Each row of a before or after table is a point. One or more steps were done to the points. Then noise was added and the rows were shuffled. The steps act on columns, c1 being the first. What was done? A step turns or swaps two columns, mirrors them in a line or flattens them onto one, adds a multiple of one to another, or multiplies or shifts one. Angles are multiples of 10 degrees, from the lower column toward the higher: turns from -170 to 170, lines from 10 to 170 but not 90. Use the fewest steps. Two steps may share a column if one is a turn and the other turns, adds or multiplies; they go together, in the order done. Otherwise the lowest column goes first.
In the rows, zero is written as 128.

Before (9 x 3)
[[153 142 132]
 [174  96  77]
 [174 109 167]
 [ 99 101 107]
 [176 135 213]
 [173 142  92]
 [103 129  87]
 [151 148  94]
 [156 102 231]]
After (9 x 3)
[[224  74 150]
 [227 213 139]
 [150 103 151]
 [154  87 122]
 [222 162 156]
 [202 135 113]
 [202  96 103]
 [205 225 170]
 [223  96 107]]
Steps: shift c1 by 50; turn c2 and c3 by -80 degrees

Before (12 x 9)
[[109 101 155 109   7  92  64 128 167]
 [192  96 141  57 106 111 130  70 118]
 [117 152  72 139 154  96 150  98 191]
 [131 128 141  75 125 158 114  70 103]
 [159 164  80 139 139 133 137 171 163]
 [135 102  82 133 188 105  92 136 176]
 [125 105  75 148 146 101 117 149 193]
 [139  81 145  94 130  94 138  74  50]
 [160 169 116 159 195  93 135 134 179]
 [138 141 156  16 104 127 186 120 112]
 [123 117 126 155 180 111 119 145 203]
 [151 111 110 167 148 144 161 138 192]]
After (12 x 9)
[[ 97  99 134 118  13  72  24 110 195]
 [ 94 117 122 144 182  84  96 160 169]
 [197  95 127  66  97  91  85  56 166]
 [ 85 170  91  95 154  82 196 137 172]
 [180  70 114  73 127  74  63  94  60]
 [ 87 131  72 149 152  82  89 148 180]
 [111 138  76 143 188  93  55 127 152]
 [131 168 131 128 197  71 189 157 169]
 [135 183 101 172 139 101 187 140 172]
 [114 121 104 136 144 123 127 162 190]
 [140 124 154 126 106 103 210  15 126]
 [141 121 134  68 131 134 115  76 102]]
Steps: turn c1 and c9 by 30 degrees; add -0.3 times c5 to c9; add 1.5 times c2 to c7; turn c2 and c3 by 30 degrees; swap c4 and c8; shift c6 by -20

Before (12 x 14)
[[148 125 133 145 145 104 141 128 131 153 114 130 100 132]
 [127 156 127 142 114 149 154 145 132 140 136 133 124 144]
 [123 146 140 136 160 124 137 129 139 112 158 138 113 164]
 [141 148 140 127  90 121 147 121 169 130 154 133  93 149]
 [161 137 101 114 113 124 132 131 138 122 111 144 116 148]
 [137 128 143 165 136 121 100 143  95 129 151 159 109 155]
 [135 155 130 138 146  87 142 128 110 133 119 176 122 127]
 [108 124 150 153 121  99 120 150 127 130 120 105 135 129]
 [156 156 126 129 141 106 103 153 125 116 101  89 108 132]
 [132 131 141 135 115 125 101 119  92 139 150 115 138 115]
 [155 124 141 118 101 158 123 143 145 146 159 141 116 115]
 [ 85 129 154 173 172 121 114 127 108 128 126 142  97 123]]
After (12 x 14)
[[109 133 155 139 103 162 132 132 138 106 144 159 115 150]
 [118 109 158 120 161 126 114 120 138 144 142 152 112  93]
 [130  97 137 121 112 146 106 139 133 110 130 141 124 111]
 [102 125 148  91 140 120 154 161 112 129 141 210 111 106]
 [145 129 120 104 124  94 132 147 147 128 151  67 134 118]
 [107 109 151 133  93 121 113 104 161 124 140 137  92 116]
 [170 124 123  86 173 124 142 138 112 129 155 160  98 110]
 [105 127 111 112 140 109 118 122 143  97 133 134 103 137]
 [122  98 119 117 150  85 113 136 127 121 132 249 123 135]
 [ 91 125 113 138 111 123 126 128 139 132 102 167 116 127]
 [105 102 106 132 143 105 149 155 144 144 121  32 106 138]
 [131 124 147 124 114 125 156 138  95 121 140  99 136 141]]
Steps: turn c1 and c14 by 150 degrees; turn c2 and c4 by 170 degrees; swap c3 and c11; turn c8 and c9 by 30 degrees; add -0.3 times c6 to c9; turn c7 and c10 by -170 degrees; multiply c12 by 2.5

Before (9 x 24)
[[166 105 104 124  65 139  91 117 170 142 135 102  50 126 159 146 125  82
  101 167 188  94 134 110]
 [147 154 125 109 159 131 125 123 108 161 102 110 142 177 158 165 178 149
  134 102 117 193 121 133]
 [127 108 104 123  87 111 102 143 136 116 112 119 134 129 120  98  83 111
  156 142 129  98 143 166]
 [151 182  89 110 152 126 155 122 119 162 131 100 136 185 163 168 177 146
  137 105 164 127 106 127]
 [138 165 119  68 158 136 128  98 128 155 133  77 122 172 170 137 172 157
  163 133 134 155 122 103]
 [126 132 135 137  80 114 128 175 148 129 125 143 132 123  75 102  95 132
  138 182  99 103 106 150]
 [136 157 130 133 112 113 106 160 138 130 107 109 122  86 102 126  98  87
  154 175 135 117 130 160]
 [127  91 104 140  96 135 106 141 211 133 150  97  94 100 140 138 126  92
  133 135 181 113 128 131]
 [134 113 143 105 112 107  97 171 149 112  90 146 143 113  70 124 112 120
  154 146 110  60 126 150]]
After (9 x 24)
[[145 156 124 106  95 129 168 112  81 171 106 112 145 182 142 168 175 151
  119 118 117 180 130 131]
 [150 180  92 113 108 126 113 128  67 174 127  95 143 180 137 171 181 144
  113 104 161 149 138 122]
 [130 115 145 109 161 108  89  87 158  92  87 145 144 110  83 128 112 121
  113 177 111  79  94 146]
 [124 135 133 135 185 115 134  98 145 102 125 149 133 124  84 104  94 136
  106 122  91  69 141 145]
 [132  90 109 145 164 136 127 125 240 131 147  99 101 108 132 136 124  89
  121 141 177 116 117 126]
 [139 159 131 135 152 119 144  98 116 117 106 115 127  86 101 127 101  87
  112 148 131  76  87 158]
 [144 170 118  66  85 136 146 147  87 169 131  77 120 173 149 138 175 161
  106 121 133 132  93 105]
 [174 103 105 131 180 133 133 149 197 161 134  95  53 133 143 142 125  82
  146 162 190  75 157 107]
 [130 111 109 122 168 113 119 131 155 111 110 123 127 127 131  93  85 111
  121 152 128 107  78 158]]
Steps: add -1 times c2 to c9; turn c5 and c8 by -160 degrees; turn c20 and c22 by -60 degrees; turn c7 and c20 by -110 degrees; turn c10 and c15 by -30 degrees; turn c19 and c23 by -130 degrees; multiply c23 by 1.6
